Each wall is flat, endless, passes through zero and stands at right angles to its row. A trip goes straight from one point to another. Which walls does it cross, in order?
In the rows, zero is written as 128.

Walls:
(1): [121 221]
(2): [180 134]
(3): [ 83 127]
(4): [103 102]
(5): [ 73 146]
(6): [136 138]
(7): [105 147]
(8): [148 109]
Trips:
[ 84 145] to [ 94 123] => 1
[213 112] to [123  88] => 6, 4, 2, 3
[67 98] to [104  62] => 8, 7
[111 101] to [114 132] => 7, 8, 1
[ 88 127] to [ 82 201] => 6, 4
[106 114] to [ 75 106] => none
[162 155] to [208 146] => none

Walls:
(1): [106 139 126 157 147  89 176  84 104]
(2): [116 174 134  95 123 122 159  90 144]
(3): [ 77 169 131 111 139 139 104 175 125]
(4): [111 169 141  95 190 136 147 104  80]
(5): [ 73 208 179 130  37 187 114 149 139]
(6): [156 126 115  86  97 164  45 140  67]
(7): [147 136 201 131 160 164 172  83 154]
(8): [ 97 161 120 177 120 112 102  91 144]
Trips:
[ 97 130 117 151 147 148 129 171 135] to [ 72 159 157 129  92  91 135 157 148] => 2, 1
[112 189 180 156 111  93 126 105 140] to [113 176 186  54 136 145 111 167 149] => 1, 6, 8
[128 179 138 189 175 122  60 163 195] to [182 149  88 116 138 131 168 108 122] => 7, 5, 2, 4, 3, 1, 8
[129 101  74  33 153 195 144 156  82] to [102 146 185  78 104 117 144 140 129] => 2, 5, 7, 6

Walls:
(1): [ 92 128 126  97 115 155  99 153 143  62 153 132 102 189 176 158 182  85
 102  86 108 158 147 165]
(2): [101  89 196 132 102  54 157 128 123  89 128 169 168  94 168 124 112 184
 172  86 158 170  79 101]
(3): [133 165  63  82  96  60 130 179 171  88 181 165  80 153 105 191 110 153
 167 198 177 128 133  90]
(4): [130 181 160 108 115  95 137 128  65  78 150 135 155 133 150 146  64 113
  98  78 128 110  88  91]
(5): [106 192 133 131 104 130 149 142 185 143 174  49 143 156 102 141 143 198
 159  97 162 157 146  93]
(6): [141  94 145 122  90 132  97 171 102 134 141 134 110 136 163  96 102 127
  89 130 131  63 123 155]
(7): [117 127 155 187 143  86 214  82 120 112 120 140 159 186  87 200 206 134
 116 141 108 151 184 132]
(8): [161 139 113 163  79 151 141 170 149  73 100 192  99 151 144  93 185 129
 173 154  95  92 134 137]
(9): [114 120  89 121  69 141 172 194 123 164 126  93 110 159 132 128  84 112
 108 108 108 126  93 141]
Trips:
[145  92  62 165 133  96 194 159  51 140 153  98  67 174 133 122  68 172
 152 174 162  76  78 237] to [143 142 100 144  64  92 138 162 115 161 148 105 118 235 115 162  86 203
 113 101 200 125 138 239] => 5, 7, 8, 4, 1
[123 177 104 121 134 121 163 170  90 123 123 130 155  81 102 122 111  91
 121 161  95  83 196 138] to [122  91 129 130  93  99 180 199 187 131 127 123 201 102  93 140 194 148
  85 119 135  99  86  61] => 5, 2, 6, 4
[136 146 150 181 132 173 118 187 126  91  60 111 141  75 132 124 112 228
 136 147 207  43  41 101] to [123 160 130 106 107 149 114 159 147 103 146 128 107 160 112  82 116 142
  82 133 157 119  61 180] => 9, 1, 2
[107 142 106 115  47 104 154 131  93 112 109  89   7 107 134 108  80 157
 156 177 135 133 184 125] to [ 89 111  77 130 171 124 119  77 110 104 134 134 148  95 147 130 146 178
  81 128 165 125 164 120] => 8, 9, 6, 7, 2, 5, 3
